Each point is reached from the start by the listed moves, each made once or not at all, plus a little noise. Is the number of moves made odd or even? Then give how often each move was made.

Moves:
(1): 0.011, 0.068, 0.074
(2): -0.029, 0.003, 0.022
Start: 0.003, 0.006, -0.001
Points:
-0.027, 0.009, 0.023 => odd (0, 1)
0.011, 0.076, 0.075 => odd (1, 0)

Moves:
(1): 0.010, 0.003, 0.001, -0.003, 0.040, -0.022, 0.008, 0.022, 0.015, 0.023, -0.026
(2): 0.000, 0.041, 0.015, -0.013, -0.001, 0.023, 0.010, 0.034, 0.006, -0.011, 0.030
(3): 0.017, -0.046, 0.014, 0.032, 0.016, -0.003, 0.040, 0.013, -0.017, -0.046, -0.027
(4): -0.040, 0.024, -0.025, 0.010, -0.005, 0.023, 0.038, -0.044, 0.012, 0.008, 0.009
(5): -0.067, -0.017, -0.031, -0.026, 0.044, 0.034, -0.026, 0.010, -0.014, -0.029, -0.012
(6): 0.023, -0.026, -0.012, 0.008, 0.012, 0.022, -0.012, 0.015, -0.034, 0.030, 0.012
(7): 0.004, -0.043, -0.005, -0.013, -0.005, 0.014, 0.043, 0.019, 0.004, -0.016, 0.030
(8): -0.015, -0.017, -0.016, -0.002, -0.018, 0.008, -0.006, 0.028, -0.024, 0.035, 0.001
(9): 0.011, 0.001, -0.011, 0.001, 0.010, 0.019, -0.013, 0.008, 0.019, -0.007, -0.030
Start: -0.031, 0.021, -0.024, 0.002, -0.005, 0.029, 0.025, 0.001, 0.013, 0.021, 0.016
Points:
-0.075, 0.005, -0.021, -0.013, 0.093, 0.060, 0.054, 0.078, 0.000, -0.050, -0.017 => even (1, 1, 1, 0, 1, 0, 0, 0, 0)
-0.071, 0.083, -0.029, 0.000, -0.010, 0.074, 0.068, -0.009, 0.037, 0.014, 0.052 => even (0, 1, 0, 1, 0, 0, 0, 0, 0)
-0.033, 0.061, -0.056, 0.005, 0.052, 0.098, 0.064, 0.037, 0.031, 0.065, 0.011 => odd (1, 1, 0, 1, 0, 1, 0, 0, 1)
-0.061, 0.091, -0.026, -0.007, 0.027, 0.047, 0.086, 0.009, 0.045, 0.042, 0.025 => odd (1, 1, 0, 1, 0, 0, 0, 0, 0)
-0.074, -0.097, -0.072, -0.015, 0.079, 0.086, 0.073, 0.099, -0.001, -0.018, -0.048 => even (1, 0, 1, 0, 1, 0, 1, 1, 1)
-0.142, 0.017, -0.084, -0.049, 0.052, 0.109, 0.091, 0.062, 0.011, 0.034, 0.052 => even (1, 1, 0, 1, 1, 0, 1, 1, 0)

Moves:
(1): -0.006, -0.038, 0.017, 0.040, -0.013, 0.004, 0.003, -0.044, 0.035, -0.042, 0.035, 0.022, -0.058, 0.018, -0.004, -0.003, 0.039, -0.039
(2): 0.045, -0.027, 0.034, 0.005, 0.003, -0.004, -0.007, 0.043, -0.005, 0.016, 0.014, -0.011, -0.022, -0.003, 0.004, 0.012, -0.004, 0.025
(3): 0.007, -0.007, 0.003, 0.002, 0.023, 0.002, -0.009, 0.001, -0.029, -0.017, -0.020, -0.020, 0.031, -0.007, 0.022, 0.059, -0.038, 0.033
(4): 0.015, -0.025, -0.008, -0.029, 0.026, 0.022, -0.010, 0.011, -0.019, 0.006, -0.079, 0.006, 0.050, -0.012, 0.001, -0.007, -0.044, 0.038
(5): -0.010, -0.049, -0.021, 0.058, -0.038, -0.003, -0.027, -0.005, 0.021, 0.024, -0.001, 0.011, -0.042, 0.003, 0.075, 0.009, 0.031, -0.017
(6): -0.049, 0.023, -0.021, -0.002, -0.002, 0.051, 0.000, -0.011, 0.000, 0.004, 0.000, 0.029, 0.015, -0.030, -0.022, -0.011, -0.039, -0.014
(7): 0.010, -0.014, -0.029, 0.012, -0.009, 0.009, -0.004, -0.026, 0.017, -0.010, -0.010, -0.010, 0.010, -0.026, -0.006, 0.013, -0.003, 0.027
(8): -0.023, -0.004, -0.030, -0.010, -0.011, -0.007, -0.013, 0.023, -0.003, -0.016, -0.027, 0.009, 0.013, -0.004, 0.006, 0.018, 0.024, 0.002
(9): -0.003, -0.027, 0.007, 0.011, -0.024, 0.032, -0.015, -0.016, -0.015, 0.001, -0.025, -0.019, -0.016, -0.019, 0.023, 0.025, 0.020, 0.023
(10): 0.004, -0.003, 0.029, -0.007, -0.006, 0.008, -0.031, -0.023, -0.017, 0.013, -0.029, 0.012, 0.017, -0.030, -0.008, 0.026, 0.000, -0.014
(11): 0.019, 0.014, -0.022, -0.017, -0.030, -0.017, 0.000, 0.002, -0.006, -0.006, 0.019, 0.012, -0.011, 0.014, 0.004, -0.010, -0.003, -0.015
(12): 0.000, 0.011, -0.023, -0.041, 0.010, -0.020, -0.002, -0.005, -0.011, 0.026, -0.010, 0.036, 0.004, -0.004, 0.009, 0.014, 0.005, 0.017
(13): 0.027, 0.021, -0.005, 0.032, -0.002, -0.001, -0.007, 0.007, -0.013, 0.005, 0.007, 0.005, -0.017, 0.036, 0.001, 0.021, 0.005, 0.013
(14): -0.006, 0.013, 0.009, 0.005, 0.011, 0.016, 0.019, -0.031, 0.034, -0.003, -0.022, -0.002, -0.025, 0.016, -0.031, 0.028, -0.024, -0.029
(15): -0.002, -0.002, -0.022, -0.020, 0.025, -0.002, -0.012, 0.001, -0.019, 0.026, -0.002, -0.011, 0.012, -0.003, -0.018, 0.000, -0.029, 0.004
(16): -0.014, 0.031, 0.018, 0.002, -0.008, -0.032, -0.046, -0.020, 0.020, -0.013, -0.007, 0.011, -0.034, 0.008, 0.006, -0.029, -0.019, 0.013
(17): 0.006, 0.013, -0.007, 0.017, 0.008, -0.022, 0.023, 0.006, -0.043, 0.027, 0.012, -0.010, -0.039, -0.035, -0.023, -0.016, -0.008, -0.002
(18): -0.014, -0.014, 0.006, 0.014, -0.033, -0.019, -0.008, -0.014, 0.003, -0.001, -0.008, 0.012, -0.007, 0.015, -0.002, -0.001, -0.007, 0.024
Start: 0.017, 0.027, 0.014, 0.020, -0.022, -0.015, 0.011, -0.004, 0.015, -0.007, 0.006, 0.004, -0.010, 0.011, 0.037, 0.002, 0.011, -0.022
Points:
0.053, -0.034, -0.009, -0.021, -0.042, 0.038, -0.040, -0.058, 0.012, -0.001, -0.056, 0.096, -0.004, -0.062, 0.013, 0.036, -0.038, 0.001 => even (1, 1, 0, 1, 0, 1, 1, 0, 0, 1, 1, 1, 0, 0, 0, 0, 0, 0)
0.003, -0.043, 0.103, 0.081, -0.101, -0.014, -0.086, -0.085, 0.067, -0.051, -0.062, 0.036, -0.142, 0.012, 0.026, 0.080, 0.038, -0.019 => even (1, 1, 0, 0, 0, 0, 0, 1, 1, 1, 0, 0, 0, 1, 0, 1, 0, 1)
-0.004, -0.062, -0.048, 0.045, -0.028, 0.018, -0.017, -0.019, -0.017, 0.003, -0.059, 0.038, -0.036, -0.067, -0.028, 0.006, -0.061, 0.044 => odd (1, 1, 0, 1, 0, 1, 1, 1, 0, 0, 0, 0, 0, 0, 1, 0, 1, 1)
-0.015, 0.012, -0.003, 0.032, -0.033, 0.055, -0.053, -0.096, -0.022, 0.024, -0.018, 0.075, -0.052, -0.022, 0.016, 0.073, 0.010, -0.031 => odd (1, 0, 0, 0, 0, 1, 0, 0, 1, 1, 0, 1, 1, 0, 1, 0, 0, 0)
0.022, -0.080, -0.133, 0.016, -0.074, -0.039, -0.066, -0.027, -0.087, 0.055, -0.149, 0.019, -0.002, -0.065, 0.127, 0.105, -0.041, 0.113 => odd (0, 0, 1, 1, 1, 0, 1, 1, 1, 0, 1, 1, 0, 0, 1, 0, 1, 1)
0.048, -0.021, -0.063, 0.021, -0.058, -0.007, -0.079, -0.084, -0.045, -0.026, -0.057, 0.039, -0.025, -0.014, 0.064, 0.165, 0.030, 0.029 => even (1, 0, 1, 0, 0, 0, 1, 1, 1, 1, 1, 1, 1, 0, 1, 0, 0, 0)
0.037, 0.057, -0.056, -0.061, 0.022, 0.025, -0.058, -0.022, -0.096, 0.048, -0.109, 0.074, 0.093, -0.027, 0.023, 0.093, -0.133, 0.040 => even (0, 0, 1, 1, 0, 1, 0, 0, 0, 1, 1, 1, 1, 0, 1, 0, 0, 0)
0.008, -0.025, -0.013, 0.154, -0.110, -0.077, -0.036, -0.134, 0.069, -0.047, 0.005, 0.032, -0.186, 0.018, 0.078, 0.053, -0.019, -0.025 => odd (1, 0, 1, 0, 1, 0, 1, 0, 0, 0, 1, 0, 0, 1, 0, 1, 1, 1)
0.007, -0.030, 0.027, 0.006, -0.049, 0.049, -0.124, -0.058, -0.019, 0.037, -0.138, 0.023, 0.017, -0.091, 0.013, 0.028, -0.116, 0.104 => odd (0, 1, 0, 1, 0, 1, 1, 0, 1, 1, 0, 0, 0, 0, 1, 1, 0, 1)
0.085, -0.026, 0.068, 0.099, -0.033, -0.016, -0.047, -0.014, -0.023, -0.007, -0.036, 0.008, -0.147, 0.006, 0.043, 0.004, -0.001, 0.047 => odd (1, 1, 0, 1, 0, 0, 0, 0, 1, 0, 0, 0, 1, 0, 0, 1, 1, 0)

Moves:
(1): -0.008, 0.032, 0.014, -0.020, -0.019, 0.055, 0.033, -0.039, -0.006, 0.004, 0.015, 0.007, -0.064, -0.018, 0.036, -0.054, 0.002, -0.022, -0.022, 0.005, 0.002, -0.042, 0.032, -0.003
(2): -0.001, 0.028, 0.039, -0.012, 0.009, -0.026, -0.013, 0.023, -0.001, 0.023, 0.010, 0.006, -0.042, -0.017, -0.025, -0.001, -0.001, -0.002, 0.011, 0.042, -0.011, -0.037, 0.006, -0.014
(3): -0.011, -0.004, 0.011, -0.031, 0.010, -0.001, 0.000, -0.045, 0.007, 0.029, -0.020, 0.007, 0.029, -0.026, -0.007, -0.004, -0.072, 0.018, -0.040, 0.033, -0.037, -0.009, -0.011, -0.014
(4): -0.007, -0.005, 0.013, 0.024, 0.019, -0.001, -0.021, 0.013, 0.018, 0.013, -0.002, -0.005, 0.024, -0.001, 0.018, -0.067, 0.013, -0.009, 0.002, -0.020, 0.020, 0.001, 0.000, -0.014
(5): 0.036, -0.031, -0.019, -0.010, 0.011, -0.006, 0.005, 0.021, 0.011, -0.005, 0.044, 0.000, -0.077, -0.030, 0.023, -0.026, -0.008, 0.011, -0.017, 0.037, -0.003, 0.003, -0.033, -0.046
(6): 0.026, 0.004, -0.017, -0.013, 0.034, -0.031, -0.020, 0.024, -0.013, -0.029, -0.023, -0.013, -0.043, -0.026, 0.007, -0.025, -0.012, 0.003, 0.038, 0.036, -0.005, -0.016, -0.042, -0.032
(7): -0.001, -0.009, -0.015, 0.017, 0.014, 0.028, 0.000, 0.005, -0.019, 0.015, -0.050, 0.015, 0.028, 0.014, 0.013, 0.005, -0.043, -0.004, -0.011, -0.019, 0.035, -0.032, -0.028, -0.005
(8): 0.051, -0.032, 0.029, 0.005, 0.001, 0.029, -0.019, 0.050, 0.026, -0.039, -0.004, 0.016, -0.043, -0.034, -0.017, -0.033, 0.029, 0.019, 0.038, -0.015, 0.008, -0.004, 0.004, 0.044
(9): 0.025, -0.036, -0.055, 0.011, -0.012, -0.019, 0.010, 0.025, -0.036, -0.006, 0.007, 0.005, -0.003, 0.022, 0.007, -0.014, -0.012, -0.036, 0.029, 0.010, 0.014, 0.068, 0.045, -0.016
(10): -0.016, -0.031, -0.032, -0.022, 0.004, 0.014, 0.036, -0.004, 0.002, -0.020, 0.002, -0.012, 0.014, -0.038, -0.020, 0.029, 0.008, -0.012, 0.003, 0.015, 0.001, 0.022, -0.016, -0.008
(11): 0.004, -0.035, -0.027, 0.003, 0.044, 0.009, -0.018, -0.018, 0.009, -0.031, -0.019, 0.006, -0.005, -0.039, -0.009, 0.012, -0.042, -0.008, 0.008, -0.035, -0.006, 0.010, -0.082, 0.027
(12): 0.002, 0.036, -0.026, 0.044, -0.004, -0.010, -0.033, 0.009, 0.002, 0.031, -0.019, 0.006, 0.013, 0.008, 0.012, -0.041, 0.000, 0.001, -0.006, 0.054, -0.010, -0.023, 0.028, 0.001
(13): -0.021, 0.056, 0.034, -0.030, 0.013, 0.005, 0.025, 0.042, -0.033, -0.027, -0.010, -0.016, -0.014, 0.004, 0.012, 0.009, 0.038, -0.021, 0.013, 0.029, -0.066, -0.001, -0.015, 0.025
(14): -0.017, -0.019, -0.022, -0.010, -0.016, -0.007, 0.000, -0.009, -0.001, 0.007, 0.012, 0.027, 0.031, 0.036, -0.005, 0.009, -0.016, 0.025, 0.036, -0.029, 0.013, 0.017, -0.026, 0.037
(15): 0.021, 0.016, 0.018, 0.012, -0.013, -0.015, -0.007, -0.021, 0.015, 0.021, -0.009, -0.005, 0.048, 0.008, -0.006, -0.019, -0.032, -0.006, -0.037, 0.010, 0.011, -0.021, 0.006, 0.012
(16): -0.004, -0.026, -0.034, 0.012, 0.049, -0.056, 0.008, 0.028, -0.024, -0.017, -0.017, -0.032, 0.041, -0.012, 0.037, 0.029, -0.072, 0.004, -0.029, 0.019, 0.006, -0.044, 0.007, -0.023
(17): 0.032, 0.024, 0.006, -0.011, 0.017, 0.000, -0.036, 0.002, 0.000, 0.029, 0.018, 0.011, 0.029, -0.019, 0.002, 0.020, -0.008, 0.010, 0.034, 0.011, -0.031, 0.000, -0.013, 0.037
(18): -0.044, 0.024, -0.007, -0.007, 0.019, -0.020, -0.015, -0.005, -0.032, -0.005, -0.014, -0.015, -0.034, -0.013, 0.039, 0.007, 0.000, -0.007, -0.023, -0.013, 0.044, 0.028, 0.017, 0.022
(19): 0.052, -0.034, -0.005, 0.033, -0.011, -0.019, -0.009, 0.033, -0.037, 0.020, -0.007, 0.011, 0.004, -0.001, 0.005, 0.002, -0.011, 0.013, 0.045, -0.009, -0.006, 0.004, -0.027, 0.002
(20): 0.033, -0.038, 0.013, 0.033, 0.035, 0.021, -0.001, 0.013, -0.007, 0.057, 0.007, 0.007, -0.038, 0.013, -0.018, 0.012, 0.032, 0.011, 0.010, -0.020, 0.049, -0.048, 0.004, 0.026
(21): 0.007, 0.034, -0.021, 0.001, 0.000, 0.009, -0.005, -0.001, -0.009, 0.012, -0.032, -0.001, -0.009, -0.001, 0.014, -0.023, 0.009, 0.011, 0.006, -0.065, 0.018, 0.005, -0.014, 0.012
(22): -0.021, -0.026, -0.044, -0.023, -0.011, 0.023, -0.012, 0.010, 0.000, -0.005, -0.014, -0.036, -0.038, -0.007, 0.009, 0.029, 0.029, -0.046, 0.007, -0.023, -0.003, -0.022, 0.031, -0.014
(23): 0.024, 0.007, 0.029, -0.027, 0.002, -0.023, 0.011, 0.009, 0.039, -0.014, -0.017, 0.025, -0.038, -0.030, 0.029, -0.049, 0.030, 0.001, 0.031, -0.014, -0.006, -0.011, 0.002, -0.009
(24): 0.016, 0.030, 0.002, 0.031, 0.001, -0.047, -0.021, 0.024, 0.016, 0.009, -0.004, -0.047, 0.023, 0.017, 0.004, 0.038, -0.035, 0.036, 0.019, 0.021, -0.011, 0.020, -0.001, 0.010
Start: 0.006, 0.012, -0.012, 0.010, 0.030, -0.006, 0.028, -0.005, -0.006, 0.019, 0.039, 0.024, 0.007, 0.012, -0.035, -0.036, 0.016, -0.016, -0.014, 0.010, -0.053, -0.038, 0.039, -0.072
Points:
0.136, -0.030, -0.061, 0.069, 0.059, -0.044, -0.030, 0.158, -0.037, 0.043, -0.034, -0.036, -0.036, -0.006, -0.052, -0.025, 0.042, 0.006, 0.152, 0.074, -0.075, -0.111, -0.012, 0.030 => odd (0, 0, 0, 0, 0, 1, 0, 1, 0, 1, 0, 1, 1, 1, 1, 0, 0, 0, 1, 1, 0, 1, 0, 1)
0.079, -0.028, -0.011, -0.053, 0.076, -0.014, 0.102, 0.040, -0.107, 0.121, 0.008, 0.088, -0.147, -0.058, 0.053, -0.127, -0.069, -0.046, 0.010, 0.080, -0.012, -0.102, -0.011, -0.063 => even (1, 1, 1, 0, 1, 0, 1, 0, 1, 1, 0, 0, 1, 1, 1, 0, 0, 1, 1, 1, 0, 0, 1, 0)
0.180, -0.003, -0.135, 0.066, 0.186, -0.093, -0.085, 0.192, -0.051, 0.032, -0.138, -0.012, -0.013, -0.028, 0.059, -0.083, -0.091, -0.017, 0.171, -0.018, -0.040, -0.141, -0.058, 0.062 => even (0, 0, 0, 0, 0, 1, 1, 1, 1, 0, 1, 1, 1, 1, 1, 1, 1, 0, 0, 1, 1, 1, 1, 1)
0.102, -0.084, -0.148, 0.005, 0.204, 0.011, -0.054, 0.103, -0.054, 0.013, -0.095, 0.044, -0.151, -0.101, 0.120, -0.178, -0.046, -0.065, 0.141, -0.166, 0.105, -0.123, -0.028, 0.018 => odd (1, 0, 0, 1, 0, 1, 1, 1, 1, 0, 1, 0, 0, 1, 0, 1, 1, 1, 0, 1, 1, 1, 1, 0)
